Each point is reached from the start by the listed moves, each made once or not at all, plus a little noise. Is the number of moves made odd or even? Then give how often each move was made.

Moves:
(1): [-0.13 -0.49  0.36 -0.08]
(2): [ 0.35 -0.13 -0.04  0.69]
Start: [-0.11  0.06  0.18  0.05]
Points:
[ 0.24 -0.08  0.15  0.74] -> odd (0, 1)
[ 0.10 -0.57  0.49  0.66] -> even (1, 1)
[-0.12  0.06  0.19  0.04] -> even (0, 0)

Moves:
(1): [ 0.52 -0.09  0.72  0.36  0.12 -0.07  0.19 -0.27  0.06]
(2): [-0.29  0.10  0.34  0.21 -0.04 -0.06  0.12 -0.05 -0.19]
(3): [-0.33 -0.25 -0.07  0.04 -0.08  0.17  0.03  0.05  0.21]
(4): [ 0.17 -0.50 -0.23  0.26 -0.05  0.36  0.05  0.37 -0.15]
(5): [ 0.07 -0.31 -0.47 -0.20  0.22 -0.42 -0.14  0.23  0.04]
(6): [-0.35 -0.01 -0.41 -0.02  0.37  0.04  0.50  0.25  0.16]
Start: [ 0.11  0.30  0.46 -0.23 -0.15  0.36 -0.08 -0.07 -0.31]
Points:
[-0.23 -0.33  0.49  0.23 -0.37  0.93  0.09  0.30 -0.45] -> odd (0, 1, 1, 1, 0, 0)
[-0.21  0.06  0.31 -0.22 -0.19  0.51 -0.05  0.06 -0.20] -> odd (0, 0, 1, 0, 0, 0)
[ 0.07 -0.54 -0.74 -0.16  0.34  0.38  0.31  0.86 -0.19] -> odd (0, 0, 0, 1, 1, 1)
[-0.09 -0.02 -0.45 -0.41  0.46 -0.06  0.24  0.39 -0.12] -> even (0, 0, 0, 0, 1, 1)
[-0.39 -0.74  0.01  0.09 -0.03  0.37  0.02  0.53 -0.46] -> even (0, 1, 1, 1, 1, 0)
[ 0.17 -0.14  0.87  0.68  0.25  0.64  0.73  0.19 -0.51] -> even (1, 1, 0, 1, 0, 1)

Moves:
(1): [ 0.04  0.08 -0.08 -0.01  0.01 -0.19 -0.14 -0.12  0.31  0.07  0.10 -0.15
  0.21  0.03]
(2): [-0.05 -0.42 -0.15 -0.47 -0.50 -0.07  0.36  0.03  0.33 -0.11  0.15  0.21
  0.19  0.31]
(3): [-0.20  0.31  0.08 -0.01  0.60  0.77 -0.01  0.06  0.02 -0.21 -0.01 -0.59
 -0.18 -0.03]
(4): [-0.04 -0.06 -0.10  0.00  0.02  0.00  0.04  0.11 -0.27 -0.17 -0.06 -0.50
  0.01 -0.03]
(5): [-0.14 -0.07  0.18  0.17 -0.24  0.23 -0.25 -0.27  0.03 -0.10  0.18 -0.16
  0.06  0.00]
(6): [ 0.15  0.38 -0.42 -0.27 -0.58  0.34 -0.31 -0.39 -0.46  0.16 -0.09 -0.22
  0.48  0.15]
(7): [ 0.36 -0.15 -0.30  0.27 -0.12  0.34  0.01  0.09  0.19  0.19  0.10  0.12
 -0.33  0.19]
(8): [-0.02 -0.05 -0.36  0.16 -0.15  0.10 -0.11  0.14 -0.20  0.10 -0.18  0.05
  0.12 -0.15]
(9): [-0.16 -0.35  0.14 -0.12  0.39  0.01  0.25 -0.42  0.13  0.16 -0.17 -0.22
  0.10 -0.12]
(10): [-0.38  0.34 -0.45  0.41 -0.16 -0.07 -0.12 -0.36  0.29 -0.05 -0.09  0.12
 -0.22  0.19]
(11): [-0.02 -0.22  0.02  0.27  0.02 -0.26  0.38  0.34 -0.14  0.23  0.21  0.17
 -0.05  0.37]
Start: [ 0.10  0.11 -0.23  0.06  0.34 -0.55 -0.21  0.04  0.11  0.27 -0.28 -0.14
 -0.01  0.07]
Points:
[ 0.07  0.11 -1.03 -0.18  0.04 -0.30 -0.48 -0.65 -0.37  0.60 -0.67 -1.18
  0.92 -0.05] -> odd (1, 0, 0, 1, 0, 1, 0, 1, 1, 0, 0)
[-0.03  0.15 -0.69 -0.45 -0.10  0.22  0.21  0.07 -0.16  0.33 -0.06 -0.53
  0.42  0.88] -> even (0, 1, 1, 0, 0, 1, 0, 0, 0, 0, 1)
[ 0.21 -0.07 -0.84 -0.40 -0.70 -0.73  0.08 -0.08  0.13  0.60  0.09 -0.13
  0.81  0.89] -> even (1, 1, 0, 0, 0, 1, 0, 0, 0, 0, 1)
[-0.14  0.17 -0.21  0.33  1.00 -0.02  0.20  0.58 -0.28  0.11 -0.13 -1.09
 -0.23  0.40] -> odd (0, 0, 1, 1, 0, 0, 0, 0, 0, 0, 1)
[-0.34 -0.61 -0.48 -0.10  0.68  0.01  0.65  0.22  0.23  0.43 -0.27 -0.53
  0.15  0.45] -> odd (0, 1, 1, 0, 0, 0, 0, 1, 1, 0, 1)
[-0.30 -0.31 -0.47  0.19  0.09  0.23  0.12  0.36  0.13  0.16  0.08 -0.47
  0.13  0.58] -> odd (0, 1, 1, 0, 1, 0, 0, 1, 0, 0, 1)
[ 0.11 -0.84 -0.53 -0.09 -0.10 -0.26  0.07 -0.54  0.84  0.31  0.04 -0.82
  0.22  0.46] -> even (1, 1, 0, 1, 1, 0, 1, 0, 1, 0, 0)
